Each point is reached from the start by the listed moves, each made once or not at all, plus a little noise. Say if it took an odd or an even number of moves. Then give how often each move was made.

Moves:
(1): [-10  57   7  39  -7]
(2): [ 18  12 -11  33  20]
(3): [-13  16  18  12  -7]
Start: [  9  -8   2 -12 -11]
Points:
[18 61 -1 60  1] => even (1, 1, 0)
[  0  49   9  27 -18] => odd (1, 0, 0)
[-13  65  27  40 -25] => even (1, 0, 1)
[ 5 76 15 72 -6] => odd (1, 1, 1)

Moves:
(1): [ 10  -9   6 -27   6 -17  -9   3  35]
(2): [  7 -10  -7   4  -2 -10  29   2  -3]
(3): [-14 -19  -8  29  10  -6  -7  -7  74]
(4): [ -1  -2  14  -3  14  26  -6 -19   6]
(5): [-47  10  26  -2  19  -7 -13  20 -10]
(6): [  2  -8  -9 -28  22  -6  -8  14   0]
Start: [ 15  10  15 -56  16  11   4  -3 -21]
Points:
[-31 -30  37 -86  88 -11 -10   9  81] => even (1, 1, 1, 1, 1, 1)
[-43   2  43 -34  55  21 -21  -5  51] => odd (0, 0, 1, 1, 1, 0)
[ 21 -42   8 -77  64  -3   2 -12  87] => odd (1, 1, 1, 1, 0, 1)
[ 22 -31  24 -54  43   2  14 -22  86] => even (1, 1, 1, 1, 0, 0)

Moves:
(1): [-20 -17  -6  -9   8 -14 -17  -3  21  -7 -15]
(2): [ -4  13 -13  10  -5  19  11  -2  25  14  -6]
(3): [-11   4   3  -8  -9  -6  -2   8  -8  16   8]
(4): [ 14 -12   1   4  -3 -10  -6  -5 -10   5   4]
(5): [-10  -3  13  13  -1  -3  -5   6  -7  12  -6]
(6): [-26 -14  -3 -16   8  22  16  -2  -9   8  -3]
(7): [ -1   3  -2  17  -1   2   7 -10  -4   3 -15]
(8): [-10  -5 -27   4  10   4  -5  10  -3 -18  10]
(9): [ 11  10  16 -10   6   7 -15  17  -6  -4 -34]
Start: [-17  10  -3   5  -3  -9   3  -3   3  14  -3]
Points:
[-43  21 -39  11  -7   8   7  13  16  25   9] => odd (0, 1, 1, 0, 0, 0, 0, 1, 0)
[-32  31 -24   1   0  14  -9  31  11  20 -26] => even (0, 1, 1, 0, 0, 0, 0, 1, 1)
[-40  11 -28  17  -3 -10   3   5 -12  14   0] => odd (0, 0, 1, 0, 0, 0, 1, 1, 0)
[-33  20 -44  36   2  16  16  -5  20  12 -14] => odd (0, 1, 0, 0, 0, 0, 1, 1, 0)
[-95 -25 -22 -12  13  -7 -10  16  -3  25  -8] => odd (1, 0, 1, 0, 1, 1, 0, 1, 0)
